Every row gives one point. To make a cloud, some directions were put in groups of two or more. Within a group, all points are equally far from the middle, so they leave a hole (a ring in 2 directions, a hollow ball in 3). The other directions are filled evenly. Then the cloud was stretched, turned, moved and blurred a little. How many holes are there, and how many directions does each take, smallest first?

Cloud, 13 rows:
array([[ 16,  30],
       [-39, -47],
       [-59, -32],
       [ 38,  13],
       [ 41,   5],
       [-57,  11],
       [-44, -46],
       [-37, -49],
       [-65, -13],
       [-64,  -4],
       [ 43, -10],
       [ 19, -44],
       [-38,  28]])
Holes: 1 (2)

Cloud, 22 rows:
array([[-42,  20,  55],
       [ -9,   5, -27],
       [-33,  33,   9],
       [ -8,  19,  22],
       [-16,  41,  44],
       [-44,  16,  62],
       [-11,  42,  46],
       [  2,  55, -44],
       [-59, -31, -32],
       [-44, -28,  41],
       [ 38, -54,  36],
       [ 36,  -6,  56],
       [-42,  41,  73],
       [ 19,   6,  13],
       [-46,  41, -52],
       [ 24,  61,  -6],
       [-43,  54,  61],
       [ 51,   2, -68],
       [ -5, -46,  44],
       [-43,  -5,  51],
       [-22,  23,  23],
       [ 59,  18, -20]])
Holes: 0

Cloud:
array([[ 43, -52,  -6, -66, -10, -29],
       [  2, -33, -28,  62,  42,  30],
       [-34,  31, -16, -21,  61, -34],
       [ 30,  14,  24,  34,  44, -13],
       [-18, -78,  10,  24, -54,  18],
       [ -1,  -4,  31, -91,  22, -27],
       [-45, -30,  37, -40,  -8,  85],
       [-63, -33, -26,  -8,  31, -44],
       [-57, -40,  27, -29,   0,  85],
       [  3, -76,  31,  39,  22,  48],
       [ 35, -60, -52, -20,  33, -38],
       [-63, -41,  18, -47, -34,  50],
       [-39, -56,  42, -31,  58,  -5],
       [-27,  42,  26, -30, -15,  69],
       [-47, -25, -25,  11,  48, -47],
       [-71, -30, -30, -35, -20,  55],
       [-77, -11, -46, -29, -19,  25],
       [ 17,  43, -57, -52, -26, -11],
       [-26,  30, -47, -54,  43, -37],
       [-11, -10,  70, -10,  47,  17],
       [ 14, -13, -74,  27, -36,  32],
       [ 61,  22, -25, -49, -14, -43],
       [  5,  10, -40,  50, -46,  12],
       [  4,   6, -25,  27,  22, -66],
       [-36,  24,  -8,  50, -27,  37],
       [  6,   2,  25,  38, -51,  31],
       [-47, -38,  49,  -1, -51,  28],
       [-49, -72,   1,   0,  12, -45],
       [ 27, -51, -41, -55,  50, -17],
       [ -6, -62, -44,  21,   3, -53],
       [-24,  51, -44, -44, -28,  26],
       [-42, -11,  33, -64, -38,  13],
       [ 46, -39,  20, -13, -22, -51],
       [-29,  47, -50, -34, -23,  44],
       [ -7, -32,   1, -78, -40,  26],
       [ -7,   0,  54,  34, -12,  53],
       [ 72,  24,   0, -60,  42, -20],
       [ 42,  40, -41,  -7, -25,  56],
       [-10,   8,  60, -33,  53,  -4],
       [ 30, -61, -10, -31, -53,  10],
       [ 38,  10, -21,  12, -15, -62],
       [ 39,  31, -55,   5,   5,  63],
       [ 11, -60, -44, -10, -39,  49],
       [ 15,  11,  11,  14,  17, -64],
       [ 56,  34,   9, -41,  31,  55],
       [ 12, -41, -69,  13, -14, -43],
       [ 24,   9, -11,  24, -56, -16],
       [ 48, -52,   3, -57,  52,  13],
       [-11,  30, -38, -37,  77,  18],
       [-52, -14, -50, -34, -14,  65],
       [ 31, -47, -35, -14,  42,  60],
       [ 15,   3, -36,  66,   0,  46],
       [-40, -19,  27, -65, -40,  44],
       [ 72,  35, -28, -37,  49, -21],
       [ -4,  40,   1, -78,   3, -33],
       [  1,  12, -22,  29, -38, -41],
       [-37,  25,  11,  18, -46,   4]])
Holes: 3 (2, 2, 2)

Cloud, 77 rows:
array([[ -8,  28, -58, -25, -38,  25, -80,  19],
       [ 20,   0,  41, -44,  45,  22, -31, -76],
       [-21,  -4,  23, -61, -64,   5,  46, -15],
       [-59,  42,  51, -26,  -1, -57, -25,  31],
       [ 21,  70,  -4,  23,  -8,  34,  51, -42],
       [ 20,  38,  44, -11,  42,  64, -64,  -6],
       [ 45,   7, -52,  -6,  10,  90, -15, -44],
       [-32,  23,  -2,  25, -52,  47,  39, -24],
       [-34,  48,  41,   9, -43, -61, -41,  20],
       [ 35,  76,  34, -37, -32,  41, -67,   7],
       [-20,  77, -19,  -7, -40, -21,   1, -29],
       [-20,  17, -53, -10, -23,  56,  -5,  45],
       [-19,  31, -12,  26, -71, -27, -44, -34],
       [-16, -29,  68,  28,  -7, -33,  19,  28],
       [ 25,  11,  -1, -74, -23,  -3,  46, -53],
       [-57,  17,  10,   2,  43, -48, -48,  25],
       [  8, -61,  -9, -55,  13,  62,   9, -26],
       [ 26,   0,  62,   4, -29,  22,  51, -47],
       [-55, -19, -19, -53,   2, -48, -31, -31],
       [ 52, -28,  -6, -10, -77,  33, -40, -44],
       [ 20, -51,   2,  37,  44, -44, -26, -50],
       [ -4,  48,  31,   0,  73,  34,  -6, -57],
       [-11, -51,  22,  54, -26,  38, -12,  27],
       [-20,  -2,  42,  10, -63,  30,  39, -31],
       [ -5, -31,  13,  23, -59,  29,  44,  10],
       [-38,  19,  -8, -56, -55,  23, -56, -55],
       [ -7, -32,   8, -78,  26, -39,  20,  -7],
       [-19, -15,  47, -87, -19, -25,  25,  17],
       [ 24, -37,  12,  36,  11,  25,  58, -53],
       [ -2,  -4,  54,  13, -47, -38, -30, -61],
       [ 42,  -5,   9,  19, -39, -57,  12, -28],
       [ -1,  56, -10,  -7, -65,  33, -25,  57],
       [ 66,  17,  -2, -13, -45, -31, -15,  22],
       [ 30, -45,  16, -33,  29,  37, -71, -41],
       [ 52,  15,  68,   0,  11,  24, -66,   2],
       [ 43,  10, -39, -49,  -2,  79,  19,  -4],
       [-23, -65, -29,  27,   6, -34,  -7,  23],
       [ -5,  23, -15, -19,  67,  63,  23,   3],
       [ 67,   9,  30,  56,   3,  25, -47,  11],
       [ 62,  49, -19,  30, -36,  43, -43, -43],
       [ 35, -16,   4,  46,  57, -37, -10, -48],
       [ -9,   5, -17,   9, -88,  57, -46, -29],
       [ 25,  38,  51, -56,  29,  60, -38, -38],
       [ 49, -20,  -1,  52, -12,  -4,  -4, -82],
       [-31,  46, -53, -37, -15, -37, -39,   1],
       [-21,  12,  34,  44, -55, -46, -25,  41],
       [ 10, -69, -21,  -4,   2,  40,  41,  -4],
       [-20,   6,  68, -10, -64,  43, -30, -38],
       [ 12, -25,  49,  29,  36, -28,  43, -26],
       [ 33,  41,  50, -42,  24,  26, -66,  34],
       [-29, -54, -53,  -8,  -1, -39, -33, -44],
       [-23,  51, -61, -29, -19,  -5, -37, -45],
       [-28, -25, -13, -70, -47,  30,  32, -39],
       [-41,  20,  63,  29, -27,  52,  -4, -29],
       [-24, -46, -21,  61,  -1,  12, -65, -58],
       [-47, -22, -51,  -5,   0,  42, -27, -68],
       [-55, -23, -42,   6,  11,  39,  14, -51],
       [ 15,  65,  42, -43,  10,  49, -78,  -7],
       [ 32,  35, -54, -41,  -1,  63, -27, -66],
       [  7,  74,  51, -24,  35, -48, -17,  29],
       [ 66, -39, -33,  10, -51,  31, -43, -32],
       [ -9, -50, -35,  52, -37,  48, -62, -28],
       [ 12, -18,  19, -26, -84, -28, -21,  41],
       [ -8, -63, -25,   5,  30,  -3,  24, -70],
       [ -7, -17, -34,  37, -70,   0, -48, -55],
       [ 50, -20,  33,  38,  35,  -6, -71, -27],
       [-56,  -1, -45,  -8,  28,   9, -39, -59],
       [ -9,  44,  38,  47,  22,  27, -23,  60],
       [ 19,  17, -24,  30,  49,  76, -49, -49],
       [ 31, -62, -36,   1, -11,  63,  -7, -76],
       [ 37, -21,   4, -71, -21, -24, -71,  -1],
       [-16,  29,  41,  -6, -83,  43, -44,  26],
       [-11,  55,  -8, -29, -63,  -6, -74,  39],
       [-35,  40, -52, -31, -15,   5,  30,  22],
       [-62, -25,  28, -15,  27,  29, -13, -53],
       [-33,  21,  12,  14, -59, -19,  37,  21],
       [ 17,  59, -53, -40,  -8,  18, -35, -59]])
Holes: 3 (2, 3, 3)

Cloud, 98 rows:
array([[  19,   58,  -25,   79,    8,    6,   27,   28,   16],
       [ -30,   32,  -60,    2,  -23,   32,  -48,  -11,   -5],
       [   6,   35,  -91,   49,   28,  -73,  -17,   51,    6],
       [ -16,   19,  -39,   35,   83,   12,  -45,    1,  -26],
       [   3,   29,    1,   75,   45,   49,  -16,    5,   12],
       [ -55,   45,   22,   37,   -2,   56,    4,   -2,  -21],
       [  19,  -15,   54,   13,  -37,   10,    2,   26,   63],
       [  87,   35,  -14,   50,   18,   33,  -68,   22,    3],
       [  73,   68,   11,   10,   28,  -40,  -33,  -10,  -31],
       [  34,   30,  -49,   -9,   13,  -84,    5,   26,  -55],
       [  33,   16,  -35,  -35,    1,  -11,  -14,   46,   -5],
       [  43,   35,   35,   63,   20,   90,  -37,   23,  -19],
       [  -3,   19,  -16,    3,   52,  -46,   47,  -17,  -21],
       [ -13,   44,  -55,  -52,   -4,  -14,    6,  -36,  -24],
       [  26,   28,   13,   27,   60,  -10,   57,   43,   17],
       [  48,   46,   -6,   47,   -3,  -57,  -15,  -27,  -58],
       [  63,   36,  -12,  -26,   -3,   -5,  -42,   11,  -43],
       [   4,  -24,  -18,   -5,   25,   35,  -10,  -51,  -38],
       [  11,   41,  -19,   39,   43,   80,  -27,  -58,  -15],
       [  49,    2,  -14,   64,  -16,   -3,  -31,   70,   24],
       [ -58,  -27,  -18,    7,   41,    7,  -49,   39,  -14],
       [ -49,   50,    5,   82,  -26,   34,  -56,  -53,  -72],
       [  80,  -18,    3,   19,   39,   50,  -52,   37,   26],
       [ -51,    1,   35,  -11,    6,  -32,   43,  -41,  -28],
       [   0,  -42,   33,   21,   41,   -5,  -31,  -55,    2],
       [  48,    7,  -16,  -19,   23,   -1,  -32,   33,   37],
       [  46,   18,   54,  -15,   79,  -63,    1,    3,   -3],
       [  42,  -35,    4,   31,   63,   40,  -52,  -66,  -11],
       [  45,   26,   12,   31,   30,   20,  -98,   16,   21],
       [  46,    8,  -61,   40,   10,   37,  -59,   46,  -64],
       [  -6,  -11,  -25,   16,   51,  -88,   48,  -17,   -4],
       [ -18,  -46,  -11,   26,  -78,   53,   34,  -32,   26],
       [  40,  -52,  -15,  119,  -19,   27,  -68,   34,  -54],
       [ -42,    1,   38,   11,   -6,  -17,   56,  -30,  -36],
       [  26,    4,    1,   -1,    4,   13,  -63,   44,   22],
       [   6,   -4,  -55,   83,  -37,   44, -105,   -2,  -37],
       [  42,  -28,   74,  -32,   26,   12,  -38,  -14,  -33],
       [  83,   52,   22,   14,   -2,  -29,   35,  -12,    8],
       [  61,   56,  -47,   71,   -3,   18,    0,   29,  -20],
       [  31,   74,    7,  -22,   10,   16,  -49,  -32,   33],
       [ -54,   -7,  -37,   41,    4,   10,  -16,   -3,   20],
       [  -7,   37,   22,   51,  -10,   39,   -7,  -45,   75],
       [  -8,   21,    8,   23,    3,   57,   16,  -60,  -84],
       [   1,   38,  -40,   90,   52,   -9,  -11,   15,   17],
       [ -44,   24,   21,   78,   -6,   22,  -27,  -24,  -44],
       [ -47,  -14,  -33,   69,    6,  -23,  -21,  -40,   15],
       [   6,   36,   -9,  -16,    2,   65,  -59,  -30,   19],
       [  -1,   13,   13,   61,   23,  -30,    9,  -58,  -22],
       [  17,   18,  -61,   36,   22,  -32,   29,  -22,  -37],
       [ -11,   -2,  102,    1,   -3,   26,  -30,   41,   -8],
       [  74,   41,  -24,  -13,  -41,   32,    7,   -2,    8],
       [  45,  -20,  -75,   74,  -12,   13,  -19,  -45,  -49],
       [ -31,  -47,   27,  -25,  -15,  -11,   -9,   52,   29],
       [  50,   65,   20,  -32,   -4,  -23,   11,   47,  -33],
       [   8,   18,  -37,   54,  -70,   -8,   10,   38,   19],
       [ -28,  -30,   -2,   74,   22,   80,  -44,  -19,   20],
       [ -32,   52,   30,    2,   75,    9,  -83,   -7,  -19],
       [ -64,  -23,   13,   22,  -24,    0,   51,  -15,   10],
       [   8,   -2,   74,    1,  -16,   10,    4,   48,   46],
       [  62,    8,    8,   27,  -41,   32,  -83,  -74,  -38],
       [ -56,   41,   26,   15,   14,   50,   12,   33,  -47],
       [  92,    8,  -46,   29,    0,  -58,  -12,    3,   -6],
       [ -48,  -25,  -23,  -10,   11,    4,  -48,   60,  -28],
       [ -32,   24,   23,   -1,  -86,  -17,   46,   10,  -74],
       [ -77,    3,  -18,  -11,  -20,  -17,  -25,   -1,   -5],
       [   2,    8,  -42,   14,   58,  -50,    2,  -56,   -6],
       [  56,  -34,  -28,  131,  -19,  -29,  -10,   20,    0],
       [   0,  -48,   46,   67,   36,  -18,   19,   -4,   59],
       [ -23,   13,   15,  -20,   72,   -6,   24,   51,  -76],
       [ -10,   31,   72,   -9,  -10,   29,   41,  -17,  -99],
       [ -24,   12,   27,   19,   24,   -9,   -3,   -5,   77],
       [   8,    1,   58,   15,  -14,    1,  -51,  -52,   24],
       [  10,   58,  -40,   50,  -11,  -42,   34,  -70,  -34],
       [ -37,   41,  -39,  -21,   46,   20,  -41,  -27,  -45],
       [  17,  -10,  -37,  -10,   -1,   82,   19,  -23,   -3],
       [  40,   20,   30,   35,   39,   36,   22,    0,  -58],
       [  59,   18,  -19,  -10,   59,  -29,  -47,   -5,   54],
       [ -27,   20,    2,  -21,   61,   -5,   -6,  -17,  -81],
       [ -31,  -16,    4,  -26,   -2,  -43,  -11,  -59,    2],
       [   0,   -7,  -55,   27,  -31,    0,   -3,  -79,  -21],
       [  16,   28,  -48,   22,    0,  -37,   -8,   81,  -16],
       [  -7,    4,  -27,  -50,  -17,   64,   10,    3,  -61],
       [ -44,  -25,    9,   34,   12,   20,  -58,  -45,   13],
       [ -10,   26,  -28,   30,   96,  -35,  -34,    1,   36],
       [ -25,   12,   43,   31,   11,   28,   38,   17,   57],
       [  -6,  -35,   36,   79,   48,    9,  -59,  -43,   14],
       [  57,   27,   12,   99,  -39,   34,  -27,  -60,  -52],
       [ -31,    4,   47,  -23,  -33,  -13,   -7,  -43,   47],
       [  30,  -26,  -39,   15,  -31,   59,   48,   12,  -66],
       [ -23,   38,  -31,  -19,  -32,  -22,  -55,   23,   -1],
       [  65,   26,   59,  -10,   22,    6,   43,   39,  -22],
       [  17,   55,    8,  -45,  -47,   19,    4,   58,  -21],
       [  31,  -23,   29,   88,  -64,   67,  -21,   16,  -69],
       [  28,  -21,   56,   97,   28,   70,  -39,   52,   -8],
       [  36,   42,  -49,   15,  -29,   23,  -25,   38,  -29],
       [ -40,   30,  -22,   37,   12,   87,  -54,  -47,   -3],
       [  29,  -34,   19,   46,   23,   49,   77,  -11,  -19],
       [  18,  -19,  -29,   -6,    5,   66,  -53,   47,  -28]])
Holes: 2 (2, 3)
